Rows are points. The ring and each string are closed loops that go straight from each point to the next, and from the last back to the first. Before rounding, they use only three directions, however many columns there are. How many times does the string pass through the ring? Passing back the other way cancels.
In the rows, zero is written as 128.

Ring (9 x 4):
[[184 164 132 162]
 [147 195 126 157]
 [114 191 120 144]
 [ 95 167 114 130]
 [ 97 121 114 119]
 [110  98 122 120]
 [139  82 136 132]
 [172  93 144 147]
 [191 134 138 160]]
String (17 x 4):
[[135 106 148 142]
 [122  84 172 145]
 [128  48 159 131]
 [130  75 160 139]
 [135 103 151 143]
 [133  81 179 151]
 [157  62 160 143]
 [148 100 160 150]
 [148 129 126 141]
 [177 102 112 135]
 [200  71 126 141]
 [188  87 120 138]
 [176  99 115 136]
 [182  66 138 140]
 [169  48 160 143]
 [167  76 114 127]
 [155 115 105 129]]
Times through: 0

Ring (7 x 6):
[[184 124 140 114 150 116]
 [161 202 145 127 142 129]
 [104 225 119 132 133 145]
 [ 68 192  84 128 130 154]
 [ 65 145  74 122 133 150]
 [ 97  88  95 113 141 132]
 [161  90 128 111 149 117]]
String (18 x 6):
[[ 58  97 138 118 137 123]
 [ 70  68 107 112 140 127]
 [ 97  63  79 108 142 133]
 [129  89  59 109 143 141]
 [119 130 103 117 141 134]
 [ 93 110 124 117 140 127]
 [ 63  68 118 113 139 124]
 [ 79 116 131 119 138 126]
 [100 132 111 119 139 134]
 [115 124  47 114 139 151]
 [ 97 124  51 116 137 151]
 [120 143  70 118 139 147]
 [ 80 141 125 122 136 132]
 [ 41 124  99 121 132 141]
 [ 42 114  69 118 132 148]
 [ 36 113 119 121 133 133]
 [ 81 128 120 120 137 132]
 [110 138 107 119 139 135]]
Times through: 1
String (17 x 6):
[[ 49 117 119 121 134 133]
 [ 73 129 137 122 137 127]
 [ 96 125 107 118 139 134]
 [ 75 104 127 118 138 126]
 [ 70  67 115 112 140 125]
 [ 89  51  92 108 142 128]
 [ 99  41  79 105 144 129]
 [ 89  58 103 109 142 125]
 [ 78  57 106 110 141 125]
 [ 93  64  64 108 141 138]
 [120 110  53 112 140 147]
 [115 135  88 118 139 140]
 [ 94 134 107 120 138 135]
 [123 145  82 118 139 143]
 [ 88 128  49 117 135 153]
 [ 64 119  41 117 133 156]
 [ 35 110  72 118 132 147]]
Times through: 0

Ring (9 x 8):
[[176  96 108 134 141 132 135 183]
 [179 117  89 158 125 130 119 160]
 [161 140  97 167  98 109 101 126]
 [136 143 117 156  81  88  99 110]
 [109 133 147 132  73  69 106 108]
 [ 98 117 175 106  81  63 116 121]
 [113  95 192  85 108  77 127 150]
 [134  85 181  86 128  96 134 171]
 [160  83 146 105 142 119 139 187]]
String (22 x 8):
[[163 137 135 147 104 104  92 126]
 [192 163 115 177 104 118  67 109]
 [188 154  81 187 104 125  86 122]
 [141 114  70 161 101 111 138 151]
 [136 108  70 157 102 110 144 156]
 [172 132  59 182 107 126 116 143]
 [208 161  84 193 113 135  73 121]
 [176 141 116 160 109 115  91 129]
 [152 123 134 136 108 103 108 139]
 [118 110  85 149  90  95 142 145]
 [130 136  91 164  80  92 114 118]
 [129 117 121 136  96  93 124 138]
 [145 142 143 144  90  90  90 112]
 [144 165 160 151  74  78  64  83]
 [100 156 140 150  50  57  89  78]
 [ 87 127 121 138  61  63 125 109]
 [111 117 126 132  84  80 127 130]
 [139 133 150 134  93  88  98 120]
 [147 161 161 148  80  81  67  89]
 [124 160 123 164  61  74  84  84]
 [111 133  90 161  69  81 122 114]
 [134 117 120 137  99  96 122 140]]
Times through: 2

Ring (9 x 9):
[[190 119 173 128 150 131 180  99 156]
 [179 157 138 122 129 129 161  87 162]
 [138 188 104 127 114 127 136  86 157]
 [ 81 198  88 145 114 126 114 100 140]
 [ 41 177  89 159 128 130 110 117 121]
 [ 35 134  96 158 148 141 127 129 106]
 [ 67  85 116 146 168 152 159 132 101]
 [122  63 154 138 178 150 184 127 115]
 [167  80 181 135 171 140 190 116 136]]
String (23 x 9):
[[214 134 139 104 135 137 183  80 166]
 [167 122 115 110 141 145 175  92 146]
 [138 130 131 131 144 137 161 104 140]
 [163 145 177 146 143 121 159 104 156]
 [212 146 180 127 137 122 174  88 172]
 [224 144 149 106 131 132 181  77 173]
 [187 138 114 104 132 141 174  82 157]
 [177 141  99 101 129 144 170  81 154]
 [196 160  84  88 116 143 168  68 165]
 [143 149 105 119 130 139 155  92 146]
 [126 167 142 147 131 123 139 104 149]
 [130 207 152 158 116 108 121  98 164]
 [149 220  77 115  95 125 126  70 169]
 [142 190  62 105 105 137 138  75 155]
 [127 146  88 117 130 143 152  94 138]
 [116 163 135 148 133 125 138 106 144]
 [125 197 143 154 119 113 125  99 158]
 [147 214 134 143 108 112 125  86 170]
 [138 184 153 151 125 115 134  99 159]
 [127 142 125 135 139 134 152 104 140]
 [128 144 137 141 140 131 150 106 142]
 [152 163 172 151 135 117 148 103 158]
 [215 159 170 123 129 121 170  82 177]]
Times through: 3

Ring (6 x 11):
[[199 156  91 147 131  87 143  97 123 151 151]
 [192 153  75  83 114 160 169 106 115 140 145]
 [138 138 115  71 112 190 142 134 123 136 122]
 [ 96 118 152 119 131 152  99 161 147 136 114]
 [103 113 149 163 148 103  86 163 161 138 127]
 [153 134 128 192 151  54 100 128 149 150 143]]
String (23 x 11):
[[167 140  74  50 110 204 172 129 122 128 140]
 [156 131  87  87 124 168 151 139 136 130 143]
 [144 128  94  79 121 181 147 145 137 128 137]
 [144 136 120 123 129 131 124 132 134 141 131]
 [109 136 160 106 118 160 106 137 125 146 103]
 [ 66 118 179  86 117 196  93 167 137 136  91]
 [ 73 115 170 101 124 178  92 169 144 135 100]
 [ 70 105 158 102 130 180  94 182 156 128 109]
 [118 120 126 117 133 148 115 157 148 132 129]
 [128 130 133 124 130 136 114 141 138 140 125]
 [101 128 160 113 123 156 101 148 134 142 107]
 [ 84 122 163  86 117 191 104 160 135 136  99]
 [102 121 133  67 115 207 126 159 135 129 112]
 [140 128 104  93 124 167 138 144 138 131 135]
 [138 142 133 105 118 152 125 126 123 145 118]
 [144 150 121  52  99 207 150 118 105 142 111]
 [170 150  85  39 100 214 174 116 108 135 130]
 [184 154  74  41 100 208 182 108 105 136 136]
 [197 147  50  50 110 195 189 115 118 129 153]
 [185 143  65  77 118 169 171 121 126 131 151]
 [162 142 103 108 123 142 141 123 128 140 137]
 [164 153 112  87 110 163 147 110 111 146 125]
 [173 153  89  50 102 201 170 111 107 138 129]]
Times through: 4
String (23 x 11):
[[182 161 100  79 106 165 160  97 103 148 128]
 [173 155 110 105 116 140 144 104 113 149 130]
 [156 142 118 127 127 123 128 121 129 145 132]
 [190 144  73 117 129 125 156 116 131 138 156]
 [215 155  63 126 129 106 164  98 123 144 162]
 [231 170  76 151 128  71 157  74 112 157 159]
 [190 160 112 157 130  78 131  93 118 158 140]
 [168 146 114 145 132  99 126 114 129 149 139]
 [179 141  91 146 138  96 137 119 137 142 153]
 [185 140  82 145 139  95 141 120 140 140 158]
 [164 142 110 138 132 108 128 121 133 145 140]
 [161 142 113 135 131 113 128 121 132 145 138]
 [157 144 121 134 128 114 124 118 128 148 132]
 [209 167  89 124 119 108 156  83 107 155 144]
 [219 166  69 100 115 131 174  84 106 148 151]
 [181 158 104 105 115 137 149 100 111 150 133]
 [156 139 112 123 128 128 131 126 132 142 136]
 [177 140  75  93 123 154 159 124 130 133 150]
 [194 150  57  46 106 200 188 112 113 131 148]
 [179 155  84  49 101 200 174 108 105 138 132]
 [183 156  78  37  97 212 182 106 102 137 132]
 [197 148  46  33 104 213 197 115 114 127 151]
 [190 157  74  53 103 192 179 104 105 138 138]]
Times through: 2

Ring (9 x 12):
[[188 148 118 150 133  73 103 149 155 170 110 166]
 [172 170 125 162 130  72 104 139 159 161  98 150]
 [137 188 125 166 120  80 106 138 159 156  93 131]
 [102 185 119 155 111  93 111 149 152 159 102 121]
 [ 80 159 114 135 110 102 120 168 143 169 120 126]
 [ 89 121 111 115 116 104 126 184 134 181 140 145]
 [125 100 104 106 122 100 121 191 133 189 149 167]
 [157 100 100 110 125  95 112 186 137 191 146 178]
 [187 119 106 128 130  83 104 169 146 183 129 179]]
String (22 x 12):
[[117 146 135 145 133  80 126 156 147 165 116 142]
 [ 82 161 140 149 126  85 132 154 147 159 111 124]
 [ 58 164 133 143 117  95 133 161 143 161 115 115]
 [ 90 142 136 139 129  86 133 162 143 166 121 135]
 [107 140 125 135 125  89 125 166 143 170 123 142]
 [103 145  98 124 105 108 111 177 140 178 130 140]
 [ 87 141  86 113  95 119 110 188 136 184 138 137]
 [ 61 128  95 106 100 121 123 195 130 185 146 134]
 [ 74 136  81 105  91 126 111 196 132 187 144 135]
 [ 60 127 112 113 111 110 131 187 132 179 141 133]
 [ 63 128 133 125 125  96 140 176 135 171 134 132]
 [ 87 133 142 136 135  83 139 164 141 166 124 138]
 [107 143 127 137 126  88 125 163 144 169 121 141]
 [113 160  96 133 103 105 105 169 145 175 121 137]
 [105 174  90 136  94 111 100 168 147 173 116 128]
 [127 154 108 137 114  95 109 164 147 172 118 143]
 [104 157 145 154 134  76 131 149 149 158 108 133]
 [ 90 179 150 165 131  75 131 139 153 150  97 118]
 [ 93 205 121 166 106  93 109 141 156 153  91 109]
 [102 216  89 158  84 111  89 150 156 161  94 108]
 [116 193  84 145  88 112  90 160 152 169 106 123]
 [125 155 114 141 118  91 112 161 148 170 116 142]]
Times through: 0
String (26 x 12):
[[ 97  81  93  86 114 115 126 210 123 199 167 167]
 [115  89  74  84 103 123 111 212 125 203 166 170]
 [133 107  74  96 102 117 103 200 132 198 154 168]
 [139 131  94 121 112 102 106 178 141 184 133 158]
 [138 124 113 126 126  90 116 173 142 179 131 160]
 [136 126 125 132 133  83 122 166 143 174 127 158]
 [158  93 121 116 141  81 124 179 138 185 143 180]
 [188  80  99 104 134  89 111 189 136 196 152 197]
 [182  94 110 115 137  83 113 179 140 189 143 188]
 [160 101 141 131 153  67 131 165 143 175 132 176]
 [147 125 126 134 136  79 121 164 145 174 126 162]
 [168 127  92 122 116  96  99 176 144 186 132 170]
 [198 114  65 107 106 107  84 189 141 199 143 186]
 [205  89  79 101 122  97  95 192 137 201 152 199]
 [189  96  76 101 116 103  95 193 137 200 151 191]
 [163 126  74 112 104 109  92 186 140 192 139 169]
 [139 135 111 131 123  90 113 168 144 176 126 156]
 [137 122 117 126 129  88 119 172 142 178 131 160]
 [142 121  79 108 104 112 100 190 137 192 143 164]
 [132 101  72  92 102 119 104 204 130 200 158 170]
 [110  84 101  93 121 107 126 202 127 195 161 169]
 [104  94 126 110 135  91 137 186 132 183 148 162]
 [109 108 145 128 145  77 142 170 138 172 134 156]
 [125 131 113 127 122  93 117 172 142 177 129 153]
 [120 126  80 108 100 116 104 191 136 190 143 154]
 [104 103  77  91 100 123 111 206 128 198 159 160]]
Times through: 1

Ring (6 x 14):
[[118 109 101 111 160 158 110 113 110 123 111 133 123 107]
 [130  80  91 106 204 147 116  70  77 112 123 169 127 106]
 [145 108 108 107 183 133 119  72  99 106 133 156 134  96]
 [158 179 147 114 105 131 119 124 173 109 140  96 136  80]
 [149 195 151 117  79 138 115 151 192 116 131  74 133  82]
 [128 166 131 117 101 149 110 148 163 123 115  89 128  94]]
String (26 x 14):
[[175 197 163 116  84 154 123 152 217 111 157  68 121  78]
 [167 222 170 119  56 138 119 163 225 113 146  54 132  73]
 [144 211 156 118  66 119 113 147 188 114 124  73 146  77]
 [137 161 131 114 116 133 113 123 149 115 122 106 137  89]
 [144 169 139 116 102 153 115 145 177 119 130  87 124  90]
 [144 170 140 117  96 165 115 159 188 123 131  78 117  92]
 [135 148 125 113 127 142 113 122 143 117 122 111 131  94]
 [122 165 127 116 105 131 108 133 144 120 107 101 140  92]
 [116 151 120 117 109 159 107 152 152 129 105  93 123 101]
 [122 122 110 114 140 175 110 139 140 128 115 110 112 108]
 [131 121 112 112 151 162 114 119 131 121 123 122 119 102]
 [133 132 117 112 145 144 114 111 128 116 122 124 130  97]
 [124  83  92 109 187 174 113 103 102 123 120 146 111 113]
 [117  56  77 106 217 174 113  83  71 122 115 170 111 119]
 [117  67  81 106 211 153 112  72  64 117 112 174 124 113]
 [131  32  71 102 249 182 118  63  60 117 131 189 104 120]
 [136  93  99 107 189 154 117  85  98 114 128 154 122 104]
 [142  74  93 105 212 162 120  73  89 112 136 167 116 107]
 [144  69  91 103 223 148 121  54  73 106 137 181 124 105]
 [142  95 101 105 200 124 119  53  78 102 131 174 140  96]
 [136 134 117 110 152 120 115  87 111 108 122 139 144  91]
 [140 143 122 110 148 109 116  81 111 104 124 140 150  86]
 [172 140 133 108 157 132 126  84 141 100 156 133 133  83]
 [148 167 136 112 123 109 117  97 138 104 129 120 150  81]
 [145 164 134 113 120 120 116 109 144 109 128 114 144  84]
 [150 153 132 113 128 145 118 120 156 113 136 109 128  89]]
Times through: 1

Ring (6 x 14):
[[172  90 100  91 125 130 159 136 138 123  81 125 113 159]
 [150  88 120 130 130 125 159 109 133 140  57 137  95 148]
 [107 119 150 174 134 128 151 111 121 146  80 161 104 106]
 [ 99 145 150 165 133 135 144 141 119 134 125 166 129  85]
 [120 147 130 125 128 142 144 170 124 114 149 154 149  96]
 [165 110 100  79 123 140 154 166 135 107 119 130 138 142]]
String (26 x 14):
[[166 129  96  85 126 128 147 161 142 123 143 127 135 136]
 [183 103  86  59 121 139 156 169 140 103 118 120 138 157]
 [180  79  93  64 119 146 164 161 133  96  80 124 131 166]
 [165  88 105  90 123 140 161 146 132 111  79 131 122 153]
 [154 119 110 112 129 124 150 137 138 135 113 133 118 135]
 [169 109 100 102 129 119 152 128 144 141 103 124 108 151]
 [179  63 101  99 126 125 166 109 139 133  37 121  90 178]
 [159  52 119 120 126 135 171 103 128 126   9 135  88 169]
 [140  86 128 132 128 136 161 120 125 127  54 145 105 140]
 [143 121 120 132 132 121 149 124 136 145 106 139 110 128]
 [136 111 129 151 135 117 152 104 134 155  80 143  94 130]
 [110  88 155 183 134 128 160  88 119 149  29 160  84 123]
 [101  91 160 180 132 139 161 104 112 134  36 167  98 113]
 [120 118 139 153 132 131 152 125 124 137  90 154 113 113]
 [124 136 132 150 134 122 145 127 131 147 118 149 115 108]
 [ 92 149 157 187 137 125 142 120 121 153 118 168 115  82]
 [ 76 144 170 193 135 139 145 133 110 135 109 180 126  71]
 [ 86 135 162 172 131 147 149 146 110 120 106 175 134  80]
 [112 132 141 146 130 140 149 148 120 123 115 159 132  99]
 [103 132 148 146 127 150 150 160 113 109 116 167 143  90]
 [132 138 124 128 130 130 145 148 131 131 133 146 130 110]
 [134 159 118 121 131 127 139 162 135 132 168 144 141 101]
 [128 148 122 104 124 150 145 190 124  98 162 151 163  98]
 [134 123 121  92 120 160 153 193 119  82 133 150 164 111]
 [141 113 118  97 122 151 155 173 123  96 114 145 146 123]
 [144 124 117 116 128 131 149 147 133 127 119 140 127 124]]
Times through: 5
String (27 x 14):
[[154  61 121 124 127 134 168 105 128 128  21 137  90 162]
 [141  96 126 133 129 131 158 120 128 133  68 143 106 137]
 [141 119 122 131 131 125 150 129 133 139 103 141 113 126]
 [130  85 137 145 129 136 162 113 122 129  45 150 101 135]
 [127  65 145 160 130 135 168  92 119 136   7 153  84 143]
 [140  90 130 152 134 119 158  92 132 154  48 142  84 143]
 [150 109 117 137 134 113 152 104 140 157  85 134  93 140]
 [154  70 121 132 130 125 165  97 132 141  30 135  85 160]
 [160  60 117 115 126 135 169 110 129 125  23 134  93 166]
 [152  93 116 113 127 134 159 132 131 124  75 137 113 144]
 [147 124 115 119 130 125 149 138 136 135 116 138 119 128]
 [158  95 110  97 124 139 159 147 131 113  87 134 124 145]
 [176  74  96  57 116 157 167 174 128  80  77 128 141 163]
 [175  96  91  49 116 156 160 191 130  78 115 127 155 151]
 [156 106 106  70 117 159 158 191 124  79 118 139 158 134]
 [141 117 118 101 123 147 153 168 125 103 118 144 143 122]
 [142 132 116 115 129 131 147 152 133 127 131 141 131 119]
 [142 133 117 119 130 127 146 146 135 132 130 140 127 119]
 [138 125 120 110 126 141 151 162 127 112 123 145 139 118]
 [142 129 118 119 129 129 148 146 133 130 125 141 127 121]
 [160 140  98  81 125 135 145 179 138 112 162 131 150 124]
 [166 107  97  61 118 154 157 190 130  84 124 132 156 141]
 [178 114  88  64 122 137 153 171 141 107 131 122 140 149]
 [161 120 104 100 128 127 150 146 139 129 121 130 124 137]
 [149 123 113 116 130 126 149 139 136 134 117 136 120 129]
 [177  99  95  94 128 121 155 128 144 136  93 120 107 159]
 [178  61 102 100 126 127 167 108 138 131  33 122  90 178]]
Times through: 1
